Rows are points. The ring and each string are closed loops that go straight from each point to the next, and from the last back to the first. Before rounding, they use only three directions, however many columns there are. How many times does the string pass through the ring? Passing back the other way cancels.

Ring (9 x 3):
[[-11   7 -39]
 [-23  23 -30]
 [-35  26 -13]
 [-44   4  15]
 [-38 -18  30]
 [-19 -45  35]
 [ -8 -53  26]
 [  2 -47  -4]
 [  1 -31 -26]]
String, 20 rows:
[[-55 -36  17]
 [-39 -33  66]
 [-14 -16  63]
 [-17 -10  39]
 [-32   0  54]
 [-55   7  24]
 [-57  28  24]
 [-37  33  24]
 [-25  14  10]
 [-36   2 -12]
 [-51   9 -25]
 [-35  -6 -13]
 [-21   5   8]
 [-30  35  32]
 [-50  21  20]
 [-57   5  18]
 [-35  -2  46]
 [-24 -12  42]
 [-29 -18   8]
 [-46 -28   2]]
Times through: 1
String, 23 rows:
[[-26 -11 -27]
 [-34  -8 -38]
 [-14   3 -15]
 [ -5  21  -8]
 [-15  56 -32]
 [-47  28 -51]
 [-41   8 -34]
 [-34 -10 -21]
 [-43  11 -39]
 [-33  39 -42]
 [ -5  46 -20]
 [-12  44 -46]
 [-32  10 -57]
 [-23  -9 -20]
 [ -5  -2 -18]
 [ 23   5 -32]
 [  4 -10 -54]
 [-24 -23 -63]
 [-29 -20 -33]
 [ -5 -13  -9]
 [ 20  -7 -18]
 [ 21  -1 -35]
 [  4  -1 -11]]
Times through: 2

Ring (8 x 4):
[[-13 -12 -41 -14]
 [-29  -7 -33  13]
 [-46 -11  -7  33]
 [-35 -25  27  27]
 [ -3 -35  38   8]
 [ 19 -39  32 -13]
 [ 27 -36   4 -40]
 [ 15 -27 -24 -45]]
String:
[[  8 -48  55 -18]
 [ 44 -48  36 -37]
 [ 23 -41  -5 -77]
 [ -7 -30 -16 -54]
 [  7 -26  -1 -10]
 [ 31 -29  12   6]
 [ 43 -42  45   2]
 [  4 -43  55   3]
 [-22 -41  46 -11]]
Times through: 1
String, 18 rows:
[[-16 -19 -16 -10]
 [-39 -12 -51 -40]
 [-20  -8 -59 -25]
 [  0  -6 -49   5]
 [ -2 -13 -22  14]
 [ -6 -10 -21  26]
 [-25  -5 -24  39]
 [ -4 -19  -1  19]
 [-31 -17  -5  12]
 [-72 -14  -7  11]
 [-77  -9   6  50]
 [-34 -12  12  60]
 [ -5 -18   6  33]
 [-32 -18  -6   6]
 [-72  -7 -26   9]
 [-50   2 -39  37]
 [ -8  -6 -29  33]
 [  4 -17 -10  16]]
Times through: 3

Ring:
[[ 61  25   4   0   0  14]
 [ 45  52  -9  12  18  21]
 [ 16  50 -17  22  24  22]
 [-20  26 -18  34  19  18]
 [-44  -5 -15  39   8  12]
 [-49 -50  -1  24 -11   0]
 [-27 -69  11  -1 -21  -8]
 [  3 -70  19 -20 -26 -11]
 [ 40 -47  21 -26 -24  -6]
 [ 58  -7  14 -12 -13   5]]
String, 25 rows:
[[ 37 -73  27 -63 -23 -19]
 [ 20 -20   7 -10  -6   2]
 [  6 -32   9  19 -20   5]
 [ 42 -40  21  -6 -29  -1]
 [ 78 -24  25 -28 -24  -1]
 [ 80  -1  17 -37  -8   2]
 [ 51   3   7 -24   1   4]
 [ 20   5   0  22  -4  13]
 [ 43  45  -5  40   2  25]
 [ 64  70  -9  19  18  27]
 [ 68  71 -11  -6  28  22]
 [ 40  30  -5 -12  17  12]
 [ 12   2  -2   9   2  10]
 [-13  38 -19  54  15  25]
 [-31  56 -31  62  30  30]
 [-33  45 -29  35  35  22]
 [-10   5 -10   7  13   9]
 [ -3  -9  -3  11   1   7]
 [-56 -22 -11  56  -5  12]
 [-79 -45  -9  60 -11   7]
 [-75 -74   0  22 -15  -6]
 [-70 -85   5  27 -25  -7]
 [-36 -58   6  25 -22  -1]
 [ -9 -41   7   8 -15   0]
 [ 22 -32  11 -29  -7  -4]]
Times through: 3
String, 19 rows:
[[ 90  15  15 -15 -11  10]
 [ 44 -12  13  10 -19   8]
 [ 19 -16   7  11 -12   7]
 [ 26 -24  11  10 -19   5]
 [ 38 -29  17   7 -26   4]
 [ 44 -19  15   9 -23   6]
 [ 25  -6   6  22 -13  11]
 [ 22  -5   3  -1  -2   7]
 [ 19   8  -1  23  -3  14]
 [ 58  26   1 -27  13   9]
 [ 67  63  -9 -16  27  18]
 [ 47  89 -21  20  36  30]
 [  6  65 -23  58  22  32]
 [  2  21 -10  37   6  19]
 [  9  23  -9  29   8  18]
 [ 11  40 -13  47  10  25]
 [ 14  20  -6  31   3  18]
 [ 47  13   3 -21   7   7]
 [ 83  27   8 -36   7   8]]
Times through: 2

Ring:
[[-27  11 -49 -17 -12  -8 -11  15]
 [-32  47  -7   8  -9 -28 -46  27]
 [-28  44  37  13  -9 -13 -51  23]
 [ 10   9  55 -11   6  43 -34  17]
 [ 17 -20  17 -33   5  59  -5   9]
 [ -7 -26 -28 -36 -10  38  13   2]]
String:
[[  2  11  15 -14   4  26 -28  19]
 [-24  -7  24 -16 -21  26  -5  -1]
 [ -1 -27  34 -29 -10  57   4  -3]
 [ 35 -36  17 -44  14  83   4   8]
 [ 44 -33  -9 -49  23  80   2  15]
 [ 30 -31 -27 -47  15  65   7  13]
 [  6 -48 -51 -54  -6  57  32  -2]
 [-32 -32 -37 -35 -29  25  27 -10]
 [-31  -2  -2 -15 -22  11  -5   2]
 [-11   8 -15 -17  -4  12 -17  16]
 [-18  10 -24 -15  -8   4 -16  15]
 [-52   4 -22 -11 -34 -12   0  -1]
 [-47  25 -38  -3 -23 -29 -19  13]
 [-45  20 -11  -3 -25 -17 -18   9]
 [-28  21   0  -5 -13  -4 -26  15]
 [-13  55  -2   9   7 -21 -60  38]
 [-20  72  18  22   5 -34 -76  41]
 [-47  60  48  27 -19 -34 -61  22]
 [-45  31  48  11 -26 -10 -36   8]
 [-32  18  38   1 -20   5 -27   8]
 [-26  21  67   5 -16  14 -35   8]
 [ 19  29  88   2  16  41 -59  27]
 [ 39  23  54 -11  31  50 -55  35]]
Times through: 0
String, 26 rows:
[[-39  16 -71 -15 -18 -25  -8  15]
 [-51  -7 -30 -17 -36  -5  10  -5]
 [-27   2  -5 -15 -18  10  -8   5]
 [ -7   1 -30 -24  -3  16 -10  15]
 [  4 -10 -56 -35   4  26   0  17]
 [-10 -28 -65 -42 -10  28  21   3]
 [-40 -28 -35 -31 -34  17  26 -11]
 [-35 -27 -46 -33 -29  17  25  -8]
 [-24 -22 -70 -37 -18  14  20   1]
 [  3   5 -63 -28   8  12 -13  25]
 [ -7  13 -41 -19   2   5 -19  23]
 [-27   7  -5 -12 -16   6 -13   9]
 [-48   5  -9  -9 -31  -7  -5   0]
 [-20  19  -8  -8  -8   0 -26  17]
 [ -3  55 -26   3  16 -21 -60  44]
 [-10  80 -22  17  17 -43 -80  53]
 [-14  60  -2  11   8 -26 -64  40]
 [-19  31   7   0  -5  -5 -38  22]
 [-54  16  17   2 -34 -13 -16   1]
 [-54  39  19  14 -28 -30 -37  12]
 [-35  68  11  22  -6 -42 -67  35]
 [-52  59   4  21 -20 -47 -53  24]
 [-59  19   5   3 -36 -21 -16   2]
 [-48  25  -8   1 -26 -21 -22  10]
 [-44  38 -39   2 -18 -37 -31  21]
 [-18  45 -74  -5   5 -35 -40  38]]
Times through: 0

Ring (6 x 9):
[[-13 -23  21 -44  -1  32 -28   0 -26]
 [ 11   0 -12  17  21 -17  -3  15 -11]
 [ 18  15 -18  33  22 -36   5  17  -4]
 [ 11  27   8  -2   1 -35  -8  -2 -11]
 [ -2   2   3  -5  -3  13  -7  13   0]
 [-12 -24   1 -13   1  46 -11  21  -2]]
String:
[[ -3  16  17 -21 -15   3 -12   1  -3]
 [  9  15 -13  25   6 -11   6  21   9]
 [  8   9 -10  18  10 -11   1  17   1]
 [  2   8  11 -15   1  -9 -14   1 -15]
 [ 11  33  20 -18  -3 -45 -15 -14 -22]
 [ 26  43  -8  30  15 -71   4   2  -7]
 [ 22  16 -34  58  27 -34  16  31  10]
 [ 26  25 -32  59  28 -50  16  26   7]
 [ 26  36 -15  37  20 -66   7   8  -6]
 [ 26  26 -31  58  26 -50  16  25   8]
 [ 16  13 -22  38  19 -24   9  24   5]
 [  2  12  19 -26  -3 -13 -19  -7 -21]
 [  0  10  20 -27  -4 -10 -19  -7 -20]
 [  7   2 -15  23  13  -2   3  23   4]
 [  6   9 -13  23   7  -2   5  23  10]
 [ -1   1   7 -12   1   5 -12   7  -9]
 [ -9   1  29 -46 -13  12 -26  -9 -21]
 [-13 -22  -2  -8  -3  52  -8  26   7]
 [-15 -28  -1 -12  -1  57 -10  26   4]
 [-12 -12  23 -42  -8  29 -25   0 -18]
 [ -1  -6   2  -7   5  11 -11  12  -9]
 [-16 -20  22 -44  -9  42 -25   3 -17]
 [-18 -34   1 -18  -1  64 -13  25   0]
 [-11 -36 -27  24  12  64   5  47  20]
 [ -3 -19 -22  24  12  34   4  37  13]
 [ -4  -1  16 -27  -3   8 -19   0 -16]
 [ -8   1  20 -32 -11  16 -19   0 -11]]
Times through: 3
String:
[[ 27  33 -26  53  23 -59  14  19   4]
 [ 12  39  26 -25  -6 -53 -18 -21 -26]
 [  3  17  23 -29  -5 -19 -20 -11 -22]
 [  5   6  -3   5   7  -7  -5  12  -5]
 [ 10  15 -11  22   7 -15   4  18   6]
 [  1  28  24 -27 -16 -16 -15  -9  -9]
 [ -4  12  25 -34 -14   2 -19  -6 -13]
 [ -3   2  15 -24  -4   5 -17   1 -15]
 [  0  -6  -8   9   8  14  -3  22   2]
 [ -5 -23 -27  30  11  47   8  45  22]
 [-16 -31  -6  -6   0  63  -7  31   9]
 [-15 -12  32 -55 -13  29 -30  -7 -24]
 [ -7  -9  14 -26  -2  19 -19   4 -15]
 [ -5 -21  -9   3  10  32  -6  25  -2]
 [-22 -41  21 -51  -3  62 -30   7 -23]
 [-24 -26  54 -95 -17  41 -50 -24 -48]
 [-11 -12  33 -57  -7  17 -34 -12 -34]
 [ -1 -11   1  -7   9  10 -12  12 -13]
 [  5 -17 -21  24  24   9   0  28  -3]
 [  9 -13 -15  16  28  -8  -5  18 -16]
 [  9   2   2  -3  17 -23 -13   2 -24]
 [ 19   8 -19  31  28 -36   2  16 -11]
 [ 10  13   8  -7   9 -29 -13  -2 -21]
 [  6   9   7  -9   6 -16 -12   2 -16]
 [ 20   9 -37  60  29 -25  17  35  12]]
Times through: 5

Ring (9 x 12):
[[ -4  28   3 -30 -11 -45 -41 -38 -17 -19 -38  22]
 [ -7  24   4 -20   0 -29 -26 -22 -30 -20 -26  24]
 [ -9   6   4  -2  15   0  14  11 -43 -22   1  21]
 [-10 -16   6  13  26  25  61  43 -46 -22  29  13]
 [ -9 -34   7  20  29  37  95  62 -39 -22  46   2]
 [ -4 -42   5  19  21  34  95  59 -30 -22  43  -4]
 [  3 -32   1   8   3  13  55  31 -21 -23  16  -3]
 [  5 -14  -1  -7 -10 -12  12  -1 -16 -22 -11   2]
 [  1  15   1 -27 -17 -41 -32 -34 -11 -19 -36  14]]
String (31 x 12):
[[ -3  -3   2   0   8   2  16  11 -38 -23   0  15]
 [ -7   1   6  -8   8  -8  22   8 -27 -20   1  13]
 [-12  22   7 -20   6 -26  -8 -13 -27 -18 -15  23]
 [-11  49   6 -38  -6 -55 -62 -50 -25 -17 -47  34]
 [ -6  43   3 -37 -13 -56 -67 -54 -21 -19 -52  29]
 [  1  13   0 -15  -8 -24 -26 -21 -28 -22 -28  18]
 [ -1   7   2 -14  -5 -21  -9 -13 -23 -21 -19  14]
 [ -5  14   5 -27 -10 -38 -13 -24  -8 -17 -25  12]
 [  1  19   3 -36 -24 -54 -38 -44   2 -17 -43  11]
 [  7   7  -2 -26 -26 -43 -36 -38  -4 -20 -42   7]
 [  8   0  -2 -23 -25 -38 -23 -30  -2 -20 -35   4]
 [  2  -5   1 -17 -14 -26   3 -12  -6 -19 -18   3]
 [ -3  -6   4 -11  -2 -14  20   3 -15 -19  -4   6]
 [  0  -9   1  -4   0  -5  16   6 -26 -22  -4   8]
 [  0  -6   2  -9  -3 -13  13   1 -19 -21  -8   7]
 [ -1   1   3 -20 -10 -28   2 -13  -8 -18 -17   6]
 [  3  12   1 -30 -23 -46 -32 -37  -2 -18 -39   9]
 [  5  19  -1 -31 -25 -49 -51 -46  -9 -20 -48  14]
 [  3  15  -1 -21 -16 -34 -38 -32 -21 -22 -37  17]
 [  2  11  -1 -15  -9 -24 -26 -21 -27 -23 -28  17]
 [  0  26   0 -23 -12 -37 -50 -38 -28 -22 -42  24]
 [ -2  10   1 -11  -1 -17 -12 -11 -32 -22 -18  18]
 [ -7  10   5 -13   4 -17   1  -5 -28 -20 -11  17]
 [ -3  -1   2  -3   5  -3   9   5 -36 -23  -5  15]
 [ -2   3   0   1   9   2   1   6 -47 -25  -7  21]
 [ -7   7   2   6  19  10   7  14 -58 -25   1  27]
 [ -5  -2   2   7  17  13  21  20 -51 -25   7  20]
 [ -5  -6   3   0  10   3  27  16 -35 -22   6  13]
 [ -9  -3   7  -4  13  -2  35  17 -29 -19  10  12]
 [-13   1   8  -1  21   4  37  22 -38 -20  14  17]
 [ -7  -2   5  -2  12   0  27  14 -34 -21   5  14]]
Times through: 2
